Every row gives one point. Any point is a mix of the corners, with weights that add up to 1. It lies inside the corners' shape when no weight is negative. Is each point inside? If not, which corners have a negative weight?

Corners:
(1): [-35  11]
(2): [-28  83]
(3): [ 23 -54]
Points:
[ 12 -40] => inside
[-36  85] => outside (3)
[-30  13] => inside
[-32  12] => inside
[-11 -14] => inside

Corners:
(1): [ 18 -41  -2 -34  28  43 -40  26]
(2): [ 59 -39 -29 103 -19 -58  45   6]
(3): [-43  -6 -54  35  30  36 -28 113]
(4): [-28  19  23 -43 -30  11 109 -14]
(5): [ 34  -5 -30  80  24 -34 -55 -29]
(6): [ 27 -38 -78  15  59 -23   3 -31]
(7): [ 43  37 -34  49  10  53  -7  53]
(8): [ 20  17 -52 -11   3   5 -57  66]
(9): [-18   4  -5 -44 -85  60  58 -42]
Points:
[  2   2 -34  14  17  12  -6  48] => outside (9)
[ -5 -11 -40  21  -6 -16   9  16] => outside (1, 7)
[ -55    1   -5 -118   -1   53   25   30] => outside (2, 5, 7)
[  7 -47 -35 -16  49 -16 -11  37] => outside (5, 7, 9)
[ 12 -15 -20  36  15   8   0   3] => outside (8)

Corners:
(1): [-33  35  90  -7 -33  87  21  23 -12  76  65 -23]
(2): [-35 -49  51 -37 -33 -61  69  25  19  46 -21 -64]
(3): [-27   4 -26  62 -62  58 -76 -50  -9  68  31 -42]
(4): [ 39 -28 -57  46  11  29 -69  -4 -12  47  -5  61]
(5): [ 17  49  11 -18 -35  39  55 -53 -24   8 -38 -60]
(6): [ 52  26 -30  44 -10  60  22  15   2 -57  33  -1]
(7): [-32  -7  56  11  -4  13  59 -83 -40 -16   2 -45]
(8): [ 71  -6  41 -34 -22 -18 -17 -78  55 -50  29  39]
(9): [  9  95  -5 -32  30 -58  26  39  22   6  65  37]
(10): [-67 -10 -49 -30 -36 -28  35  40 -10 -24   1  25]
(11): [-60 -28  -9  83 -14  67 -91  48  -1 -53 -55  46]
(12): [-59 -23 -14  63 -95 -66  28 -16   8 -31 -42  53]
(13): [-67  54 -20 -34  11 -57  72 -31  61  74  39  17]
Points:
[-33 -17   0 -14 -41 -11   9 -34   0  49  -1  -7] => outside (6, 9, 11)
[-11  16  -5   9 -33   9  18 -26  -3  12  -9  -9] => inside
[-12  27  -5   5 -17  -3  32 -15  10   6  12   3] => inside
[ 12   6  -8  15 -34  18  -6   1   3  -9  -8   7] => outside (7, 13)

Corners:
(1): [ 38 -79  37  37 -16  15 -10  59  98 -84 -74  17  -9  12  -4 -18 -23  -8
  38  17]
(2): [-91  35 -24 -18 -18 -37  75  15 -24  -1   3 -46  12  34  14  76   4  12
 -11  26]
(3): [-48  13  18  50  39  39   1  -1   0 -59  15 -14 -13  61  55 -17 -66   5
   4 -18]
(4): [-30  21   1  97 -26 -27  27  -5  11   7 -21  24  87  18  40  38 -38  44
  -9  57]
(5): [-74  -8  -9  17  59  -3  10  12 -37  70  10 -42 -39 -32  48  37  75  40
 -56   2]
(6): [ 45 -35  -5  25  -9  66 -32  31  34  29 -92  46 -10  13 -29 -35 -46 -57
  69 -52]
(7): [ 43 -52 -69 -42  15   6 -85  22 -62  52  24 -32 -31 -55   2   0 -66  39
 -90  19]
(8): [-61 -16  47  54  18 -31 118  45 -52   1  57 -19  34 -27  45  32 -18  16
  26 -15]
(9): [-27  25 -45 -29 -22 -10  38 -21 -22  22  64 -11 -53 -45  30 -31  31 104
 -37  10]
(10): [-43   4 -40  22  19 -90  61  -5  -1  -8  48  12  61  40  78  28  17  22
   4 -59]
(11): [ 49 -57  33  12   6  38 -18  11  53  -6 -68  -1  16  48 -67   1 -58  32
  -6 -75]
(12): [-10 -83  63  52 -83  29 -79  42  39   0 -15  39   1  51 -78 -31 -39 -60
  38 -57]
(13): [ 16 -35 -21  11  -7 -50   6 -83 -73  22  11 -92 -56 -40  20  -2  24  16
 -19  10]
(14): [ 20 -47  29  26 -40  73  -5 -10 100 -34  -5  42  -7 -11 -51 -12 -39 -98
 -20 -57]
(15): [ 17 -94  64 -84 -52  91   4 -48  22  35 -16  34 -64  -2  27  36  10  -5
  19 -37]
(16): [  10 -121  -48  -13   56   10  -23  -38   19  115   20  -45  -37  -15
  -17  -83  -57   15  -38   61]
(17): [ 61 -82 -71 -25  31  68 -56  -3  11  42  45 -72 -14 -46 -36   7  24  42
  22  15]
(18): [-69 -31 -71  -8  62 -18  58 -51 -90 -14  17  27 -18 -18  14  33  54  69
 -29  40]
(19): [-11   2 -21  18  81 -67   1 -40 -32  65  72  -5 -64 -36  -8  48   1  47
  -5  52]
(20): [  9  13  24  40  -7 -12  86  49 -27  -7  33   9  14  97  29  22  37 -22
 -43   6]
(21): [ 40   7  87 -31  14  39 -33  10  48 -22 -56  25  60   5 -21 -54 -25 -33
  23  -4]
Points:
[  2 -31  26  21   1  37 -20  34  33  32  10   1 -28   1   3 -17 -39 -25
  12  21] => outside (10, 11, 13, 18)
[ -2 -41  13   8 -14  17  -5   4  12  10 -10   8  -6  14  -7   2 -13  -5
  10 -22] => inside
[-25 -23   4  20  25  -5  24 -12 -13   7  -2 -18 -13  15  24   4   9  29
  13   9] => outside (7, 14)
[  8 -33 -15   6  23   1  -5 -12  -3  27  20 -16 -23 -15  -6  13  -2  23
   1  10] => inside
[ -8 -35   8  10  -4  24 -11  -2   2  21   5  -3 -20 -12  -7  -4 -14  -6
  -8  20] => outside (10, 11)

Corners:
(1): [  5 -45  65  29 -26  51   1   7   6  47  -5   0 -23 -35   5 -57  31 -22
 -19 -16]
(2): [ 15  52  83  10  -9  68  -5   6   8  49 -23 -25   7 -21  27 -41   8   1
 -18 -35]
(3): [ 18   0  82  32  -6  35  -3  25  44  10  31 -14  -6  15   2 -49  36  -1
   7  -7]
(4): [-33  35 -18  15  15 -20 -44   5  -9 -24  13  17   6  18   6  17  32  -5
 -48 -10]
(5): [ 16  19  32  40 -13  25  34  25  17  40  45  -6 -11 -14 -24 -20   2  17
 -11 -49]
(6): [ 13 -22 -18 -36  -7 -11  24  32 -31   2 -18   1  -2  41 -18  17 -19 -57
  -4  28]
(7): [ 29 -14 -28 -29 -16   5  44  23   2   5  10  51  21   6  35  23 -14 -49
  -3  12]
(8): [  7 -13   0  -3   0 -10  40 -32 -37 -14 -15   6  45  14  -9 -10 -18 -42
 -22  24]
(9): [ -1 -27   8 -12  -1   3  23 -31 -19  49  -1   9  20  33  22 -18  -8   8
  20  62]
(10): [  1 -18   7  -9 -14  45  31 -17 -19  23  21  11  17  26 -19  33 -70 -58
   6  53]
(11): [ 53   5 121  13   2  20  -8  14  -5  12   0   7 -15 -27 -22 -20  19   8
   4   2]
(12): [-19  23 -30   4 -66 -35 -19 -21  43  -3 -26  -3  32 -11 -12  13  -2 -27
  16  -5]
(13): [  2 -55 -10 -44 -42   6  28  17 -27 -18  11  -5  56  35  23  44 -28   4
 -14   4]
(14): [ 13  10 -40   4 -19 -44 -42  16  21   7   2 -20  35 -60  13 -12  -1 -23
 -29  -7]
(15): [ 34   7  57  25 -57  46  -4   3  23   8  23 -11 -19 -27 -30 -54   8  13
 -69  -5]
(16): [ -2 -11 -14   7 -18   8  52  25 -51 -22   9   4  24   7  25  17 -36  -4
  18  38]
(17): [  3  -1 -48  10  -5  15   8  13  31 -20 -51   6  41  -5 -27  -3  24  -1
  -4  -7]
(18): [ -6 -22 -12 -36   5  16  33 -17  -8  -8  15  29  -6   7   9 -34 -34   3
  21  19]
(19): [  3   2 -43  32 -16  -6 -12 -34  43 -32 -20 -26 -21 -29  16  33  42 -20
 -19 -26]
(20): [-11  44 -48 -18 -17 -10   2   2  20 -31 -12 -20  33 -69 -36   7  47 -28
 -25  13]
(21): [-31 -25  -8   4   7 -34  67  -1 -10 -11 -17  10  15   7  20  33 -52 -32
 -22  35]
Points:
[  4  -7  -2   5 -14  15  11   7   9   2 -12   3  16  -8  -5  -8   7 -14
  -9   2] => inside
[  6 -18  11  -1 -20  -5  10   2  -8  -7   2   2  15   2   3  11  -6 -22
 -15  25] => outside (2, 5, 17, 18)
[ 20 -14  45  -3  -2  51  22   3 -35  28   3  10   0  22  15 -15 -14  -2
 -16  -4] => outside (3, 12, 14, 20, 21)
[  6  10   6  -3 -13   6  10   4   2  -3  -3  -4  15 -21  -9  -3  11 -14
 -10  10] => inside
